Every row gives one point. The points of each table are mixes of a few directions, plus a little noise. How many directions does each table use, and how many do they share? Where both have some left over, give the other angles between the two spaces (their principal angles), to ten degrees, smallest first.
(in the rows, 128 means zero)

First, 6 rows:
[[ 94  91 134]
 [ 73 116 189]
 [110 150 174]
 [126 126 129]
 [196 134  45]
 [169 151  97]]
Second (6 x 3):
[[ 95 111 125]
 [181 170 123]
 [ 13 115  94]
 [186 120 155]
 [124 107 136]
 [172 142 138]]
Directions: first 2, second 2, shared 1; angles 90

First:
[[ 84 111 177 163 165 207]
 [131 161  93 120 146 117]
 [134 136 133 152 138  84]
 [128 112 156 156 103  90]
 [147 161  64  71 137 142]
 [ 80 179  82 121  75 180]
 [192  35 190 110 132  79]]
Second:
[[118 126 138 142 124 131]
 [ 42 123 204 165 132 129]
 [190 124  78 132 108 140]
 [192 104  95 214  65 167]
 [ 78 148 149  53 181  94]
 [153 147  91  53 161 103]
 [119 126 136 134 127 129]]
Directions: first 4, second 2, shared 1; angles 70

First (9 x 9):
[[144 173  88  82 112  97 180 119 109]
 [127 108 184 157 164  76  89 131 146]
 [124 130  94 119 102 183 143 128 117]
 [135 135 142 125 141  88 128 126 131]
 [118  94 171 164 149 131  84 135 145]
 [131 131 141 130 139 101 123 128 131]
 [137 134 164 133 159  52 116 126 137]
 [116 128  60 111  75 246 157 129 110]
 [120 120 109 130 110 181 130 130 125]]
Second (8 x 9):
[[ 30 249  55  88 102 119 105  31  80]
 [155  95 149 140 135 130 134 155 143]
 [126 129 126 127 127 128 128 127 126]
 [164  84 155 142 138 130 135 163 146]
 [148 103 142 135 135 130 134 148 138]
 [102 161 108 116 122 125 121 100 115]
 [145 107 139 135 134 128 132 143 135]
 [155  95 147 139 136 131 134 156 141]]
Directions: first 2, second 1, shared 0; angles 60

First, 11 rows:
[[101 106 113 119 114 145 134 166 140 165 128 159]
 [119 121 123 125 124 133 130 140 132 140 128 138]
 [149 145 139 135 139 115 123  98 119  99 128 104]
 [148 144 139 135 138 115 123 100 119 101 128 105]
 [ 99 105 112 118 113 146 135 169 140 167 128 161]
 [ 75  86 100 110 101 161 140 202 151 199 129 188]
 [177 167 154 144 153  97 117  59 107  62 127  72]
 [ 76  86 100 111 101 161 140 201 150 198 129 187]
 [156 150 143 137 142 110 122  89 116  90 128  96]
 [184 173 158 147 157  93 115  49 104  52 127  64]
 [123 124 125 126 125 131 129 135 130 135 128 134]]
Second (11 x 12):
[[ 98 105 111 155 128 120 113 127 148 141 157 164]
 [194 129 103 113 104 142 153 179  42 124  93  85]
 [114 140 152 109 128 101 114 116 128 119 113  85]
 [153 115  99 144 125 164 152 150 119 140 139 174]
 [113 134 144 106 125 114 121 130 131 131 114 102]
 [165 113  94 154 123 159 151 148 106 132 142 167]
 [115 205 232   7 140 124 143 104 173 117  44  32]
 [127 125 123 169 146 113 111  86 142 106 162 147]
 [131 130 125 149 143 144 133 105 154 121 149 166]
 [ 99 110 117 151 127 105 105 121 137 133 150 137]
 [101 100 107 149 119 119 113 144 127 147 148 149]]
Directions: first 1, second 4, shared 1

First:
[[ 47  70  73 109 109 119 179 123 119 111  61  36 121 137 165 164 119 190
   89  94]
 [163 183 165 148 128  72 116 148 118 159 195 117 100 101  57  88 120 142
  148 159]
 [128 164 134 153  87  69 101 125 105 145 183 103 108 132  86 117 146 150
  135 139]
 [ 99  72  91 113 121 192 126 106 147  92  67 163 162 170 209 172 151  93
  106  97]
 [100 121 101 157  41  98  74 104 133 123 166 150 127 201 154 156 192 101
  121 111]
 [166 190 124 122 166 187  95  73  40  99  97 152 199  85 129 138 123 138
  150 139]
 [147  64 154  98 189 181 180 178 232 129  95 183 109 131 164 110  91  66
  122 124]
 [175 165 181 123 183 107 157 170 138 163 162 120  99  65  60  76  81 145
  150 162]]
Second:
[[ 89 141 198  99 211 210 161 140  82  86  96 175 154 119 160  41 141  34
  124   9]
 [ 92 129 141 134 139 182 145 119 107  99 151 163 126 144 155 116 141  80
  107  58]
 [162  85 131 106 101  92  71  93 213 151  40  98 164 140  59 244 175 205
  116 230]
 [109 163 134 131 149 131 165 141  65 116 163 141 124 109 175  50 109 115
  131  67]
 [117 156 114 139 140  49 176 157 104 155 154  96 134 108 155  55  84 183
  149 122]
 [163 126 101 133  81 134  87 110 127 129 143 128 104 125 114 181 141 141
  124 178]
 [110 133  94 154 101  59 157 131 139 151 166 101 126 136 140 129 106 195
  124 143]
 [124  82 122 134 111 135 104 116 208 136 101 121 134 166  83 213 146 125
  116 168]
 [136 153 164  98 148 185 114 107  61  92 104 164 139 102 153 100 164 103
  113  80]
 [179 112  79 153  96 101 100 169 173 166 163  95  77 130  84 150  73  98
  174 223]]
Directions: first 4, second 5, shared 0; angles 40, 40, 40, 60

First (11 x 32):
[[ 93 175  80 180 127 121 105 133 131 136 159 101 130  67  95 166  74 187
  119  83  96 162 139  79 132  26 127  94  94  97 116 127]
 [123 109 147  91 125 142 121 141 119 130 126 136 117 135 148 126 170  83
  121 169 139 115 115 157 131 164 163 159 147 123 127 146]
 [104 138  61 167 102 108 125 133 137 153 146  97 132 141  71 173 128 125
  114 130 130 162 110 108 134 100 122 157 155 123 136 169]
 [171 136 130 160  76 142 116 106 206 121 115  92 138 166  41 100 107 127
  173  71 133 161 128 120 133 122  72 106 133 184 106 146]
 [123 103 138 100 159 124 141 138  81 123 121 159 142 135 186 120 152 124
   95 160 135  86 141 136 114 164 124 143 141 129 142 115]
 [166 133 133 166 149  59 204  79 126 129 103 147 110 184 131 125  71 171
  169 113 145 151 117 126 139 172  99 111 109 109 174  72]
 [131 106 181  74 148 147 130 139 101 120 115 157 110 122 189 118 168  84
  126 169 132  99 126 164 134 169 171 149 130 106 134 118]
 [127 132 166  90 105 191  69 153 164 108 137 114 135  80 120  85 155 110
  137 115 117 111 139 137 119 106 148  96 117 166  74 152]
 [112 145  63 156 115  73 151 115 143 143 152 113 138 143  85 111 108 191
  143 140 164 152  91 113 110 149 138  98 132 164 131 148]
 [123 121 147 125 147 187  83 154 104 110 126 134 157  84 163 145 127 115
   77  88  78  90 193 101 122  55  74 131 122 120 108 113]
 [138 110 165 101 153 113 163 121  96 130 110 158  98 149 180 138 144  94
  136 167 137 120 114 162 142 180 168 162 130  82 160 103]]
Second:
[[155 129 121 142 130 130 163 175 108 119 129 121 180 107 153  96 165 113
  145 117 167 159  84 115 140  91 123 114 158 103 125 120]
 [103 118 125  95 141 128  77  66 163 146 129 154  33 162  70 166  56 141
  109 141  53  76 197 140 108 191 131 147  85 154 130 142]
 [130 137 157 146 115 128 132 111 130 122 108 124 135 143 135 128 140 125
  132 124 130 145 130 140 147 125 105 124 122 125 131 121]
 [165  98  28  91 177 132 165 249  96 136 189 135 175  57 138  79 141 114
  142 126 173 120  61  72  90  87 188 119 188  99 115 137]
 [141 120  88 124 139 127 155 194 103 126 157 116 181  84 157 103 158 125
  134 126 175 137  79 103 114  91 161 121 165 116 122 129]
 [ 92 142 154 146  98 120 116  99 127 122 125 102 144 127 156 156 146 151
  110 137 145 128 135 144 127 126 140 136 117 156 133 128]
 [111 138 167 136 112 127 105  70 147 128 103 131  91 164 112 153 110 135
  121 130  96 123 167 152 141 156 103 134  97 143 134 127]
 [127 140 184 144 113 131 111  62 151 125  84 141  85 181 102 142 109 121
  132 123  86 137 170 158 159 157  74 128  93 128 135 121]]
Directions: first 6, second 3, shared 0; angles 30, 90, 90

First, 9 rows:
[[124 101 132  81 132 167 155 120 146 103 142 126 148 177 174 162 131 115
  152  93 100 187 133 152  81 173 151 140 103 138 107 203]
 [151 106 108 109 169 132 114 134 183 136 198 194  20 159 167 204 125 135
  118 226 147 179 154 112 113 159 200 134 157 132 120 134]
 [112 182 148 147 152  84 101 103  97 121  52  51 195  89  50  77 144 128
   84  74 159 118  95 127 163 113  61 106 105 134 174  89]
 [119 117 132  96 144 150 131 103 138 112 114 107 155 155 134 158 150 123
  120  84 125 198 127 155 106 167 141 127 103 124 123 194]
 [110 152 141 139 127 117 117 104  98 123  66  72 198 104  78  93 147 128
  105  58 138 133 108 144 147 121  84 114 104 118 147 134]
 [141 158 126 183 111  80 116 165 107 154 137 146  91  78 101  72  96 136
  128 195 142  11 123  80 173  62  94 124 164 136 148   7]
 [147  86 109 106 126 158 145 149 168 131 203 199  49 167 197 184 112 128
  159 195 111 147 157 122  95 149 194 146 151 132  95 153]
 [106 120 112 205  52 134  94  96  64 179  52 116 188  47  45  81 175 156
  100  51 148  98 132 167 200  67 104 106 144  40 111 148]
 [144 129 143  88 138 131 177 178 153  93 186 142 105 177 207 121  70 103
  187 174  83  80 123  91  77 141 122 154 120 197 127  88]]
Second, 10 rows:
[[111 130 131 143 135 116 122 118 116 133 102 115 134 114 112 129 147 134
   96 123 114 146 115 133 125 130 119 118 123 129 135 134]
 [156 107 155 108 140 226 147 184 139  77 203 101  72 157 140  88  36  94
  182 205 224  49 136 103 193 114 112 160 107 148 199  36]
 [164 154 169 107 134 146 216 141 200  95 186 152  96 130 162  93  21 167
  195 135 241  97 153 122  70  96 111 103  82 203 182  76]
 [132 149 122 142  38  75 121 122  89 141  85 154 228 101 130  71 153 104
  165  24  36  69 134 134 113  94  85 142 160  92  28 145]
 [135 139 139  65 126 108 168 128 150  94 134 128 186 179 192 133 118 103
  176  65  56 149 125 130  45 165 119 145 109 171  81 175]
 [138 144 164 144 117 152 161 148 134  98 142 115 121 106 119  70  67 128
  146 140 185  75 126 114 136  92  80 122 103 161 170  59]
 [106 125 106 187 149  99  79  99 113 176  94 137  82  78  68 162 186 164
   40 170 146 173 122 134 166 122 154  98 153  90 146 133]
 [125  88  73 119 148 151  80 119 120 177 139 138  91 151 121 201 179 139
  115 165 132 166 142 145 181 153 209 136 162  63 121 186]
 [ 98 118 119 129 124 130 135 115  97 141  85  89 180 131 124 135 162 136
  119  82  84 148 110 151 121 142 127 122 110 120 130 179]
 [114 124 101 136 170  78  55 105 123 149 112 150  89 132 113 198 211 112
   42 172  62 209 118 118 131 176 166 133 170 100  88 160]]
Directions: first 4, second 6, shared 2; angles 30, 40
